Every row gives one point. Before rounding, the points of a table are all equally far from one centre. They may lie mostly on one side of it. Where is the centre, to within rounding?

Points (9 x 3):
[[-31  -7  17]
 [ 21  -6  24]
 [-19 -32  26]
 [-53 -32   3]
 [-52 -47   1]
 [-36 -13  16]
 [ 23 -60  20]
 [-53 -44   0]
 [  1  28   3]]
Centre: [  5 -29 -45]

Points (14 x 8):
[[ -5  -4  13 -11  20   0 -61 -46]
 [-16  19   2 -36  20  -9 -41 -41]
 [  2  16 -14 -16  34  35 -70 -28]
 [ 19   6 -23 -15   9   7 -78 -19]
 [ 47 -34 -36 -19  29  21 -56 -21]
 [ 31 -30 -30 -19   1  38 -62 -34]
 [ -6  -2 -28   6  12  14 -69 -12]
 [ 38   5 -21  -5   0  25 -58 -27]
 [ 37  -7 -35   6  13  33 -42 -24]
 [ 16 -12  23 -18  13  -7 -70 -27]
 [ 25   6 -33 -20  22   0 -54 -44]
 [ 14 -14 -10 -21  52  -3 -75 -10]
 [  9 -21 -30  13   6   6 -60 -12]
 [ 13 -22  -6 -39  44  24 -68 -50]]
Centre: [  7 -17  -7 -32  19  19 -30  -9]

Points (19 x 14):
[[ 15  43  -8 -53  17 -24 -24  12  33  -8 -25  60 -28  12]
 [-25   1  -2 -50 -13 -21 -61  40  12  13  -5  55 -16  29]
 [ 68  30 -47  -9  27 -12 -25  20  12  24  13  49 -12  37]
 [-22  19  -6 -20 -43 -35 -14  37  10   3 -40  33  24  12]
 [-17  39 -52 -13  -4  19 -47  26  -4  12 -45  47 -11  -1]
 [ 25  23 -38  13   0 -27 -62  27  11  13 -10  74   3  42]
 [-14  21 -25 -14  -2 -66 -12  30  59  23  -5   1  32 -23]
 [ 16  70 -17 -14 -19 -15  -7  34  57  23 -11  62  21  11]
 [-25  42  23   5 -41 -25 -17  14  74  16   0  29 -18   0]
 [-44  51 -33 -25   2 -20 -63  32  40  -6 -25  52 -24  24]
 [-19  41 -26 -44   8  -1 -42  10   1   6 -37  29  38  -7]
 [-26  35 -16 -29  40 -42 -64  37  37 -17 -14  30 -17  -5]
 [ -5  24 -48 -65  18 -20 -50  17   4  14  23  46 -12   6]
 [-27  11 -27 -22  14  -9 -10  33  14  41 -60  29  -5   0]
 [-12  47 -33 -17   0 -24 -55  44   8 -13 -26  44  17 -19]
 [ -5  -1 -29 -34  17 -41 -77  24  36 -36  -3  61  -9  28]
 [ -2 -16  17 -30 -24 -17 -53  25  19   1 -37  53  24  29]
 [ 22 -18  -4 -42   6 -28 -59  54  43   5  -7  49 -17 -15]
 [-15   4  -5   0 -27 -15 -61  40  -6 -39 -14  31  40  39]]
Centre: [  2   7 -29  -6   2   8 -25  21  47  -4   5   6   2  25]

Points (31 x 24):
[[-31  11 -10 -46 -12 -11 -28   4  -7   8   8 -75  66 -16  -9  42  13 -11
   18  32 -33  -8  57 -44]
 [-15  17  -4 -46 -27 -35 -26   5  14  -6  40 -74  35 -20 -32  10 -30  -2
  -20  31   8 -44  53 -32]
 [  5   8 -38 -47  -9 -29 -37  30 -21 -23  24 -46  69 -11 -22  -7   1  13
   35  -1  32 -30  16 -10]
 [-12  42 -12 -31  -9 -22 -35  24 -18 -11  31 -80  40 -25  -6   9  -5 -19
   18   8  24 -18  69 -17]
 [ -6  24   0 -48 -24 -37  12  28 -10  14  37 -53  69 -20 -59  25  -5   5
   37  11  25 -52  37 -14]
 [-13  25   3 -56 -40 -24 -48  21  -5  -8  19 -73  31 -67   2  47  -9   3
    7   8 -18 -27  42 -23]
 [-11  37  15 -38  10 -43 -25   5   6  -7  23 -32  49 -49  -6  30 -37  13
   58  -6  -2  -9  70 -12]
 [ -5  35 -43 -40 -25 -25 -15  36 -15 -15  19 -45  53 -29 -45 -20  -6  28
    5 -23  21 -10  14 -17]
 [ -3  17 -17 -38   0 -60 -55  28 -12  11  17 -60  46 -30 -28  29 -25  -9
   15 -33  -7 -39  49 -27]
 [-38  19 -21 -38 -39 -38 -36   6  18 -18   8 -28  48 -57  -5 -11  14  23
   19 -13  -8  -6  54 -33]
 [ 29  10   0 -26  -9 -39 -32   2  28 -27  23 -46  21  -2   3  -4 -28  10
    7  -7 -12 -61  50  -5]
 [ -9  31 -19 -27 -48 -52 -36   2   5 -25  22 -57  51 -49 -55 -10 -26  -8
    5  -1 -14 -27  50 -35]
 [ -3   8 -10 -32 -28  -3 -47 -24   2 -15  24 -50  62 -46 -31  -6 -18  13
    2  30 -17 -28  78 -20]
 [-16   4  -1 -66 -13 -75 -24  26  -8 -13  21 -65  39 -19   6  11 -13  -1
   32  26   1 -17  38 -30]
 [-51  -8  -6 -35   3 -50 -26 -12   5 -11  15 -73  46 -44 -35  11 -27 -27
   -4 -26 -17 -13  15  -8]
 [ -1  23  -4 -61  15 -30 -28  40 -25  38   5 -48  54 -42 -33  -1  -5 -24
   25 -11   8 -24  58 -11]
 [ 28  25  20 -25 -45 -24 -36 -17   9   9  14 -65  35 -59 -54  28 -23  -1
   -8  -4   2 -45  43 -27]
 [-58  12  -4 -36 -21 -28 -34  12  16   7  33 -59  56 -37   3  31 -26   1
   31 -16 -12 -27  60 -27]
 [-11  12 -10  13  -6 -11 -51  33  -2  30  33   9  40 -25 -16  42 -24 -30
   26   8 -33 -27  59   6]
 [-34  22  14 -20   7 -43  -8  20   4  13   6 -68  65 -28 -33  17   8   2
   -5  29   6 -49  45  -6]
 [ -4  33 -35 -42 -29 -11 -53  19  23   9  14 -56  46 -38 -21  -6  -2  24
   54 -12   4 -36  14  -1]
 [  1  36 -44 -33 -37 -28 -41   5 -12  16  -5 -71  61 -18 -18  31   1 -11
   45  -9  20 -12  40 -43]
 [-22  18   8 -31 -25 -52 -23  36 -25 -26  27 -51  72 -10  -7  28  10 -17
   -9  16  14 -30  33  -2]
 [-31   7 -53 -24 -32 -14 -45  19 -41  -9  11 -40  48 -40 -34 -11 -14  24
   41 -24  -5   5  47 -16]
 [-18  21   2 -15 -22 -39 -62 -11 -17  -7  14 -20  67 -12 -44  -1 -24   7
   48  14 -19 -31  69  18]
 [  7  26  -8  -2 -34 -28 -39  34  24  18   5 -64  41 -49 -15  20 -31 -11
   24   1 -21 -32  45 -58]
 [ 18  31 -20 -40 -12 -36 -49  18  25  -8  31 -67  49 -45 -11  41 -35 -21
   33   1   1  -3  26   0]
 [ -5  50   0 -21 -34  -8 -28   8   4 -14  32 -81  44 -40 -24  35  -1 -13
   21 -27  16 -26  58  -9]
 [ -5  20 -23 -21 -17 -27 -24  19  21   9  19 -92  17 -21  -1  16   4 -12
   29 -34 -17  -7  56 -32]
 [-26  27 -41  -6 -42 -49 -23  14   1   9   4 -49  50  -8 -27  15 -14 -48
   -2   2  -9 -62  33 -36]
 [-40  39   6 -22 -28 -53 -31  -7   9 -11  12 -78  58 -25 -46  24 -33 -19
   21   5   4 -22  49 -15]]
Centre: [ -5   7  -5 -25 -25 -16  -9  -2 -12   7   7 -25  25 -20 -22  17 -13  -6
  20   4 -10 -14  23  -8]
